Each row is a point. The window is the flat piece filled in between its corners: a triangle in 3 columns, a solid with four corners in 4, and so on. A path goes straight from each point to the next, and from the last back to the first. After which points does the path pass through the window?
In the rows, 128 means zero.

Window, 3 rows:
[[140 117  67]
 [113 172 201]
 [152 127 143]]
Path:
(1): [186 155  90]
(2): [154 130  47]
(3): [139 101  76]
(4): [113 117 105]
(5): [139 152  89]
(6): [172 159 136]
(7): [125 100 155]
(8): [109  71  88]
(9): [171 130  59]
(10): [142 166 170]
(11): [115 106 131]
(12): [103  92  77]
Through the window after points: 6, 10, 12

Window, 4 rows:
[[111  98 177 156]
 [165 161 127  81]
 [135 115  81  67]
 [131 148 117 117]]
Path:
(1): [169  99 132 139]
(2): [123 163 156 120]
(3): [ 96 143 103  89]
(4): [213 150 150  92]
(5): [168 129  81  82]
(6): [118 197 128  76]
(7): [139 150  99  46]
(8): [155 113  77  99]
(9): [209 102 186 124]
(10): [ 78 142 124 119]
(11): [ 90 120 158  95]
(12): [167 109  84 115]
Through the window after points: 3, 9, 11

Window, 6 rows:
[[210  65 203 176  84 127]
 [200 117 163 106 104 126]
 [ 90 176  78 147 167 116]
 [113 115 145 134 184 116]
 [ 77 155  90  70  88  76]
 [104 136 130 104 104 151]]
Path:
(1): [129 101 112 124 113 163]
(2): [130 163 142 132 142 116]
(3): [148 174 187 153 135  63]
(4): [137  67 122 109 158 165]
(5): [103 141  79  90 135 110]
(6): [ 78 201 135  97 106  87]
(7): [110 157 133 119 130 108]
(8): [105 119  98 109 126 110]
(9): [111 123 103 141 130 124]
(10): [111 169 154 133 150 121]
(11): [150 141 181 136 129 112]
(12): [183  80  97  79  64 168]
(13): [149  92  94 117 121 141]
(14): [153 170 183 117  83  92]
(15): [220 155 200 221 115  64]
(16): [ 76 104  86  83 141 140]
Through the window after points: 3, 7, 11

Window:
[[155  98  73 164 152 190 164 185 122]
 [ 71 149 134 164  77 143 135  85 103]
 [128 124  68 137 159 176 104  91 102]
 [178 127 112 141 178 100 163 193 131]
 [101 143 103 147 103  96  96  94 192]
 [ 75 185 166 108  88 157 133 134 149]
 [158  83 175 122  99 140 153 188 110]
 [234 156 109 165 119 169 136 133 102]
 [100 159 188 148 116 159 141  91 159]]
Path:
(1): [ 96 109 154 214 157 115 113 170 121]
(2): [218 154  51  70 139 176 156 104 115]
(3): [116 110 135 121 136 138 204  92 124]
(4): [161 135 120 159 116 157  57 195 113]
(5): [156 117 127 176 108 181 122 166 114]
(6): [172 135  66 113 169 137 195 128 128]
(7): [129 174 131 112 127 158 237 135  84]
(8): [148  96 127 167 124 145  62 159 144]
(9): [ 87 162 166 176 132 116 108 171 170]
(10): [141 129 110 113  93 156 146  34 148]
(11): [137 114 122  84 129 169 200 152 111]
(12): [134 123 116 201 124 160 109 152 137]
(13): [100 181 137 176 139 145  77 130 136]
(14): [121 101 105 123 126 160 156 120 123]
(15): [205 147 100  95 156 158 218 161 138]
(16): [149 122 109 178 123 165 119 145 119]
Through the window after points: 1, 3, 5, 9, 11, 15

Window:
[[210 107 130  54 124 154 123 157 109 154 187]
 [ 52 137  97 140 107  99 108 131 167 100 142]
 [ 68  69 147  91 133 187 108 144  85 102  64]
 [176 186 147  77  92 120 109 172  82 147 163]
 [ 50 160  84 158 130 137 154 120 129  48 125]
 [201 141 157  45 109 151 105  95 101 157 136]
 [100 141  82 119 180  90 110 128 112 117 140]
 [ 78  89 144 142 122 123 168 131 109 107  74]
 [ 72 176 135 142 171 113 129 126 148 118 193]
 [ 96 115 151 118 131 104 115 131 114  53 130]
 [179 137 118 105 225 146  91 167 187 133 105]]
Path:
(1): [175 148 122 138 166 130  97 130  89 121 151]
(2): [ 20  99 155  82 121 129 177 144 167  75  89]
(3): [ 85 143 136  77 145 107 128 130 127  99 166]
(4): [148 138 116 187 158 158 102 129 119 141 106]
(5): [155 145 114 141 127 187  30 133 106 153 127]
(6): [ 88 120 135  71 162  74 192 143 126  72 127]
(7): [ 78 142  84  78 178 107 129 133 140 111 140]
(8): [111 138 195 205 104 147 111 133 119 116 153]
(9): [249 129 164 160 130 130 112 129  74 121 165]
(10): [ 58 123 108  29 148 144 131 154 144 121 117]
(11): [117 127 149  34 128 110 144 153 134  81 138]
(12): [136 126 129 166 160 151 103 127 101 134 137]
(13): [133 140 117 160 133 142 126 124 106 136 139]
(14): [ 70 131 134  49 139 126 119 153 144  96 121]
(15): [111 139 108  48 115 115 152 175 144  89 161]
(16): [103 133 141 154 137 134  99 119  96 131 108]
Through the window after points: 3, 5, 7, 15
